Each row is a point. The window is the flat piece filled in between its corners: a triangle in 3 columns, a solid with four corners in 4, and so on. A path goes straight from each point to the next, and from the last back to the first. After which points does the path pass through the window?

Window:
[[  2  -3   2]
 [ 45 -23   8]
 [-15  51  -7]]
Path:
(1): [-11  46   7]
(2): [-12  41 -36]
(3): [ -9  40 -19]
(4): [-18  60  25]
(5): [ 9 34 20]
(6): [ 14  26 -33]
(7): [ -3  38 -31]
(8): [-8 49 19]
(9): [-9 43 26]
(10): [ -9  42 -38]
(11): [ 49 -38 -23]
(12): [ 36 -36  38]
(13): [22  0 29]
(14): [ 26 -10 -24]
(15): [ 28   1 -21]
(16): [22  9 18]
Through the window after points: 1, 3, 9, 13

Window (4 x 4):
[[ 55 -10 -12 -57]
 [-54   9   2  28]
 [ 41  17  34 -17]
 [-44 -44   7  -1]]
Path:
(1): [50  6 24 16]
(2): [ 15  21  36 -60]
(3): [ -6   4  33 -43]
(4): [ 12 -13   5   2]
(5): [-11  -6   5  43]
(6): [-48  23  14 -35]
(7): [-19   1  -1 -43]
(8): [ 22 -36 -12   4]
Through the window after points: 1, 3, 5

Window, 6 rows:
[[ 23 -32 -13 -12  -8  39]
 [-42  16   0 -14  -3 -60]
 [-15  28 -40 -15  25  22]
 [ 40 -50  31  29   3  10]
 [ -2   2  31 -10  -4  -8]
 [ 22 -21  20 -33  11 -33]]
Path:
(1): [ 10  19 -16 -24   3 -11]
(2): [-44   3 -15 -29  25  -5]
(3): [-20 -17  12 -15  10  -5]
(4): [ 41  19  23 -14 -18 -37]
(5): [ 21 -12 -16 -13 -10  -7]
(6): [-24 -17   4 -10  17  10]
(7): [  3 -28  30 -32  38  21]
(8): [ 23   0  -3   6 -18  18]
(9): [ 32  20   8 -42 -19 -32]
(10): [-22 -20  -1 -21  31 -19]
(11): [-10 -44  40   6  24  27]
(12): [ 39 -21   7   3  -2  18]
(13): [ 39  14  13   1 -16  -2]
(14): [-26 -49  14  -6  23  11]
(15): [ 10 -26   2 -12   7  28]
(16): [ 31   6 -19   8 -28 -12]
Through the window after points: 3, 13, 15

Window (8 x 8):
[[-20   6  -8  10  -9   2   0 -13]
 [ 22   9  16  21  14   2  -4  12]
 [-14  -4  12  -2  -9 -14  12 -12]
 [ -4 -26   0   6  -6  -4   7  -8]
 [ 25  -8  -6  10 -60  18 -24   2]
 [ -7  -6 -10 -25   3  -8  25   8]
 [ -7  -5   1   7   5 -20 -11 -14]
 [ -5 -27  15 -13  -2   3  -7   6]]
Path:
(1): [ -3   3  -1   5  -2   6  -1 -18]
(2): [-15  -1  -2  13 -12  -6   1   7]
(3): [-17 -12  -7  -7 -17  -6   4  10]
(4): [  1 -12  -1  -7  -8   3   2 -24]
(5): [ 19   4  11   4  -1   5  -5 -14]
(6): [ 4 -3  3 15 -3 -6 -6 10]
(7): [-16 -13  -7  17 -15  -6  -4  14]
(8): [  0  -8   3  -4 -13   9   5  -8]
(9): [  5  -6   3 -16   0   6  12 -16]
(10): [-11  -4  -9 -10   1 -14  17  20]
(11): [  8   0   0  15 -20  -4 -13  16]
(12): [ 30  -3  14   8  -8  22  -4 -17]
Through the window after points: 1, 5, 9, 11
